Each row is a point. Before rounding, the points of a table are all equally far from one centre. They may lie mostly on one side of it. Write the centre, to within rounding.

Points (9 x 3):
[[-3.1, 5.8, 1.4],
[-0.7, 5.8, 0.3],
[-1.0, 5.8, -4.4],
[-6.1, 5.6, -4.0],
[-3.1, -0.9, 2.8],
[-5.8, 4.8, -5.3],
[-8.2, 3.4, -2.7],
[-3.5, 6.1, 1.1],
[-0.9, 6.1, -3.7]]
Centre: [-3.3, 1.7, -1.9]

Points (14 x 11):
[[-9.9, -1.5, 1.5, -3.6, -3.6, -7.0, 2.5, 0.5, -1.7, -3.8, 1.0],
[-2.9, -1.8, -0.5, 3.5, 0.7, -4.1, 1.3, 1.9, 5.1, -6.9, -3.0],
[-1.4, -3.6, 1.1, -5.2, -7.8, 1.0, 1.5, 6.8, 7.0, -6.9, -2.4],
[-0.5, 0.3, 9.5, -1.6, 2.8, 0.7, -2.4, 4.0, 0.8, -0.3, 3.5],
[-2.5, 7.9, 3.4, -5.6, -2.6, -5.8, 0.6, -0.7, 0.9, 5.4, -5.3],
[3.0, 4.5, -5.7, -4.2, 4.3, -1.2, 1.6, 0.1, 4.9, 3.8, -0.9],
[-3.7, 2.8, -2.2, -0.7, -3.1, -1.1, 7.3, -0.1, 8.4, -1.4, 0.9],
[-0.6, -0.5, 2.3, -6.0, 7.3, -2.5, 2.5, -2.3, 8.5, 1.6, -2.3],
[-4.2, -0.4, -2.1, -10.7, -0.9, -1.3, 7.2, -6.6, -1.9, 3.0, 1.0],
[0.2, -4.4, -0.5, -1.4, -5.1, -6.4, 3.2, -3.0, 3.8, 0.5, -8.8],
[1.1, -1.2, -3.2, -3.6, 5.5, -5.8, 9.7, 1.6, 3.0, -3.6, 4.0],
[9.9, 4.1, 7.2, -10.5, -4.4, -4.4, -0.2, 3.5, -2.0, -2.1, -5.6],
[-0.6, 0.9, -3.5, 0.9, -2.1, -0.4, -0.2, 1.8, -0.1, 4.4, 4.0],
[4.1, 0.0, -4.6, -7.1, -4.5, -6.9, 4.7, -0.9, 9.1, -5.0, 1.5]]
Centre: [1.6, 0.6, 1.7, -6.3, -1.3, -1.9, 2.9, 0.6, -0.1, -3.1, -1.5]
